Each point is reached from the start by the listed moves, each made 0, 1 or 2 times, or once backwards (-1), plus a little noise. Is the number of moves made odd or even? Then give how often each move was made.

Moves:
(1): [ 32,  -2,  14, -13,  18]
(2): [16, 15,  0, 44, 14]
(3): [-59, -35,  11,  11, -16]
Start: [  8,   1, -12,  22,  32]
Points:
[-60, -55,  25,  75,  32] => even (1, 1, 2)
[-20, -35,  15,  21,  35] => even (1, 0, 1)
[ 38,  31, -11, 113,  63] => even (0, 2, 0)
[ 58, -22,  15, -44,  53] => odd (2, -1, 0)

Moves:
(1): [  4,   1,  10, -15,  -1,  -8,  13,  -2,  -1, -14,   8]
(2): [-15,   2,  -4,  -2,  -9,  11,  -1,  11,  -1,   6,  10]
(3): [  3,  -2,  10,  -5,   8, -27, -14,   8, -15,  14,  15]
(4): [ 26,   1,  12,   2, -17,  20,  -4,  16, -21,  -7,  -9]
(5): [  5, -15,  -7,  -6, -19,  -2,   4,  -3,   5,  -4,  -9]
(6): [ -9, -32,  -9,  22,  12,   4,  11,   3,  -2, -17,  10]
(7): [  3,   2,   9, -24,  18,  -2, -18,   6,  -2, -16,   0]
(8): [ -1,  -7,  22,  -2,  -8,   7,   7,  10,   1,  -9, -22]
(9): [ 15,  -3, -12,  -5,  -2, -19,  13,  16,  26,   7,  -8]
(10): [-1,  4, -1, -6,  7,  3, 19, -2,  0,  7, -9]
(11): [-19,  17, -14, -10,  -8, -11,  15,   6, -17,  -8,  -4]
Start: [  9, -10,   5,   9,  -1,  -9, -11,  -7,  -8,   8,   7]
Points:
[-19, -36, -36,  21,  36,  -4, 103,   8,   6, -35,   1] => odd (1, 0, -1, 0, -1, 2, 0, 0, 1, 2, 1)
[ 58,  30, -71, -39, -73, -65,  86,  13,   3,  42, -59] => odd (0, -1, 0, 1, 2, -1, -1, -1, 2, 2, 2)
[ -49,  -16,   32,   35,  -36,   -6,   22,   48, -121,   13,  -14] => odd (-1, 1, 2, 1, 0, 1, -1, 2, -1, 1, 2)
[-15,  35, -29,  27, -34,  42,  61, -25, -71,   4, -52] => even (-1, -1, -1, 1, 0, 0, -1, 0, -1, 2, 2)
[ 63, -88,  46, -20,  28, -83,  21,  76, -17, -44,  25] => odd (2, 0, 2, 1, 0, 2, 1, 1, 2, 0, 0)

Moves:
(1): [  8,  -5,  -6,   8,  -5,  -7,  -1,   6,  -4,  26,  14,   4,  -9,  -9,  10,
  -7, -22, -10, -11,   2,  -3,   1,  -3,  24,  -4, -11,  -6]
(2): [ -8,  21,   0,  10,   0,  -5,   8,  11,  -6,   2,  -6,  -1,  -4,   7,  14,
   0,  -5,  11,  16,  13,  -8,  -6,  -1,  11, -12,  -3,  11]
(3): [  4,  -5,   2,   5,  -8,   3,  -9,  -7,   5, -14,  -1,   3,   2, -14,  -6,
  19,   0, -10, -14,  -1,   4,   8, -16,   3,  12, -10,   6]
(4): [  5,  16,   5,   1, -10,  -1,  -8,   7,   1,   8, -11,  -6,  -2,  -1,  12,
  -6,  -1,  -5,   9,   6,   7,   2,   0,  -8,   6,  -3,  -3]
(5): [  9,   4,  13,  14,   9, -13,  12,   3,  -2,   7,  -5,  -6,   4,  -3,  -9,
   8, -16,  -3,   9,   0,   8,  -2,  14,  -1,   1,   3,  11]
(6): [  6, -11,   0,  -7,   3,  -3,  19,  -9,  -3,   9,   5,  25,  13,  10,   2,
   4, -13,   4,   2,  -3,  -8,   1,  -4,   5,   2,  11,  -4]
(7): [  8, -14,  14,  -3,  -8,   4,   9,   0,   2,  -6,   8,  -6, -11,   1,   1,
  -2,  -9,   0,  -1,  -7,   8,   5,  -5,   4,   1,  -4,   4]
(8): [  1,   1,  -5, -12,  18,   1,   9,   9,  -9,  -8,  -6,   0,   3,  -6,   8,
   5,  -3,   4,   3,   5,   2,  -7,   8,  -2,  -1,   1,  -1]
(9): [ 6,  1, -1,  4, 10,  4, -4,  4,  1,  1,  3,  4, -6, 11, -5,  8,  0, -4,
 -4, -4,  3,  1, -4,  2, -6,  0,  5]
(10): [-13,  -1,  11,   7,   4,  -6,   1,   7, -10,  -8,  -4,   7,   5,  14,  12,
   0,  -2,   5,   8,   6,  -5, -12,  13,  -9,   8,  -4,  -3]
(11): [ -5,   8,   7,  -5,   9,   0,  -2,   7,  -8,   0,  -9, -12,  11,   9, -10,
  -8,  -1,   5,   1,  19,   3,  15,  -1, -11,  -1,  -5, -11]
(12): [  0,   2,  -2,   6,  -7,  -3, -21,  10,   0,  -6, -10,   1,  10,  -9,   5,
  -2,  -9,  14,   9,   2,  15,   2,   6,  -6,  13,   4, -12]
(13): [ -6,  10,  14,  -4,   3,  -5,  -2,  -8,   2,  15,   5,  -3,  -5, -13,  -4,
   8,  -8,  -4,  -1,   6,  13,  -2,   4,   7,  -3,   5,   9]
(14): [ -5,  -5, -11,  -3,  -5, -17,  -5,   3,   4,   1,  -6,  -6,  -7,   4,   4,
   9,  -3,   4,  -2,   2,   2,  -4,  -7,  -1,   7,  -4,  -5]
(15): [  5,  -2,   4, -10,   2,  -6,  -6,  -9,   1,  -3,  -2,   2,  -4,  -1,  -2,
   4,   2,   1,   4,   0,  -3,  -3,   0,  -2,   2, -10,  -5]
(16): [  4,  -3,  -1,  -7,  -3,   9,  -8,   9,   9,   4,   9,  -6,   2,  19,   1,
  -4,  -1, -20, -13,   2, -12,  -5,   9,   5, -12,   6,   6]
(17): [ -3,  11,  11,   6,  -4,   5,  -5,   2,   5,  12,  -5, -13, -10,  -3,  12,
  -1,  -9,   0,  -2,   2,  -4,  -3, -10,   3,   5,  13,  -8]
(18): [ 11,  -4,   0,   6,  13,  -5,   0,  -4,  14,   4,   1,   0,   7, -15,   5,
   1,   6,   5,   7,  -3,  11,   4, -15,   4,   8,  -6,  -7]
(19): [  0,  15,   4, -10,  -3,   2,  -7,   7,   1,   8,   2,  -5,   2,  -1,   3,
   6,  -4,  -6,  10,  -7,  10,   6,  -3,  10,  13,  -6,  -8]
(20): [ -4,   2,   4,   0,   2,   0,  -6,  -7,  -8,   0,  12, -10,  -9,   8,  12,
   9,  -7,  -4,   0,   3,  -6,  12,  16,  -2,  -9,   7,  10]
(21): [  1,   0,  -8,   4,   7,  -2,  17,  -8,  10,  -8,   1,   7,   0,   5,  -6,
   1, -10,  -4,   3,   5,  -1,   2,  15,   1,  16,   5,   0]
(22): [  8,  -1,   3,   1,  -3,  -4,  -4,   4,  -6, -13, -12,   1,  -4,   5,  -1,
  -5,  12, -15,  -4,   1,   6,  10, -11,   5,   1,  11,  -7]
(23): [  1,  10,  -2,  -7,   3,  -4,  -4,   1, -14,  14,   6,  -7,  -2,   4,   6,
  -4,  -6,  11,  11,   8,   9, -14,  -3,   7,   8,  -7,  12]
(24): [ -5,  -2,   2,   6,  -4,  10,   1,   6,  -3,  -4,  12, -11,  -5,  -2,  -9,
   7,  15, -17,   5,   8,   7,  -2,   1, -15,  -5,   6,  -8]
Start: [-10,  -9,  -4,   1,  -7,  -5, -14,  15,  -1,   0,  -6,  25,  -1,  17,   4,
  -7,  -6,   5,  -3,   0,  11,  -1,  11, -25,  -8,   2,  -6]
Points:
[   8,  -25,    3,   36,  -41,  -91,  -33,   47,  -24,   32,  -40,  110,
   56,    8,   76,    9, -121,   63,   14,   44,  -17,  -52,   16,   18,
   20,  -78,   -6] => odd (2, 2, 2, 1, 1, 2, 0, 0, -1, 2, 0, 2, 0, 1, 2, 1, -1, 0, -1, -1, -1, -1, 0, -1)
[-44,  40,  55,  32, -31, -40,   9, -21, -22, -45, -34,  -5, -59,  18,  -1,
  13, -32,   4,  13,  77,   2,  -2,  -3, -10,  31, -33,  33] => even (0, 2, 2, 0, 0, -1, 1, -1, -1, 1, 1, -1, 1, 0, 2, -1, 1, -1, -1, 0, 2, 1, 1, 0)
[ -45,   80,   24,   -4,  -35,   -6, -120,   68,   -6,   74,  -45,  -52,
   -8,   82,    5,    7,  -36,    4,   -3,   88,   38,   -7,  -10,  -61,
  -44,   69,  -10] => even (-1, 1, 0, 1, 0, 1, -1, -1, 2, -1, 2, 2, 2, 2, 0, 2, 2, -1, -1, 0, -1, 0, 1, 1)
[ -24,   14,  -28,   14,  -60,   74, -115,   32,   89,   -5,   27,  -16,
    1,  -16,  -43,   25,   34,  -65,  -35,  -13,   64,  -12,   -1,  -53,
   32,   44,  -28] => odd (-1, -1, 1, 0, -1, -1, -1, -1, 1, -1, -1, 2, 1, 0, -1, 2, 1, 0, 1, -1, 1, -1, 0, 2)
[ -4,  97, -35, -62,  45,   0, -57,  48, -28,   9,  -6, -48,  17,  26,  73,
  13,  -3,  11,  81,  95,  24,  26,   0, -12,  22, -54, -29] => even (0, 2, 1, 1, -1, 0, -1, 2, -1, -1, 2, 0, -1, 0, 2, 1, 0, 2, 2, 2, 1, 0, 2, 1)
